Every row gives one point. The points of each table are mixes of a few directions, plus a little noise. How many directions does each table use, and how many do they share? Where both have some left over, give the other angles between the two spaces (their principal angles), to ten degrees, smallest first.
In the rows, zero is written as 128.

First:
[[121 144]
 [135 111]
 [150  66]
 [114 165]
 [101 203]
 [123 142]
 [151  65]]
Second, 4 rows:
[[116 160]
 [125 135]
 [114 168]
 [157  50]]
Directions: first 1, second 1, shared 1

First (5 x 4):
[[139  87 154 155]
 [104 167 149  94]
 [118  99 202 135]
 [154 116  59 151]
 [123 174  75 103]]
Second:
[[146 161 150 107]
 [155 110 183 140]
 [105 109  89 140]
 [136 226 121  66]
 [111  89 105 153]
 [116  72 120 163]]
Directions: first 2, second 2, shared 1; angles 50

First (8 x 8):
[[178 114 120  71  89 172 169 134]
 [ 98 167 142 168 110  87 133  98]
 [196  81 111  47 115 199 155 161]
 [ 56 111 129 201 230  82  33 154]
 [ 94 146 135 168 144  95 107 118]
 [128 146 134 133 105 120 144 112]
 [136 123 128 119 126 138 132 131]
 [141 136 129 115 103 134 149 120]]
Second:
[[ 88 123 175 189 107 130 155 124]
 [190 129  95 105 162 100 111  96]
 [161 142  82  80 151 111  96 122]
 [ 88 129 184 147 161 155 140 169]
 [167 122 108 117 161 109 112 110]
 [ 71 101 113 160  85 134 104 144]
 [ 40 106 176 198  30 162 172 144]
 [158 187 112  79 153 103 122 115]
 [187 116 108  75 138 149 137 129]]
Directions: first 2, second 5, shared 2

First (10 x 11):
[[118 182 102 156 118 105  95 142 121 157 143]
 [152 106  74 177  86  79 108 109 128 109 125]
 [123  93 138 109 135 151 114 123 123 118 134]
 [133 222 129 156 108 131 140 160 134 158 125]
 [117  35 143  86 161 148 123  99 122  94 132]
 [128  58 183  63 169 143 182 114 139 117 107]
 [ 93 135 109 131 189  88 147  95 123 111 136]
 [135 137 106 164 123 144 157 106 131  71 122]
 [153 126 174  89  79 153  91 183 132 203 124]
 [129 186 123 151 110 139 123 148 128 142 131]]
Second (9 x 11):
[[130 176 103 161 117  95 128 134 130 141 129]
 [158 152 181 119 130 174 249 133 157  89  82]
 [116  90 128 108 150 110 111 116 122 133 135]
 [120  49 134 101 143 164 109 105 118  89 138]
 [129 187  52 211 104  76 112 113 123 110 138]
 [138 190 169 110  96 157 115 188 134 198 125]
 [129 100 123 127 118 165 100 124 120 105 140]
 [114  84 146  84 158 111 115 124 124 151 134]
 [120 124 115 130 138 100 114 121 124 137 134]]
Directions: first 5, second 4, shared 4
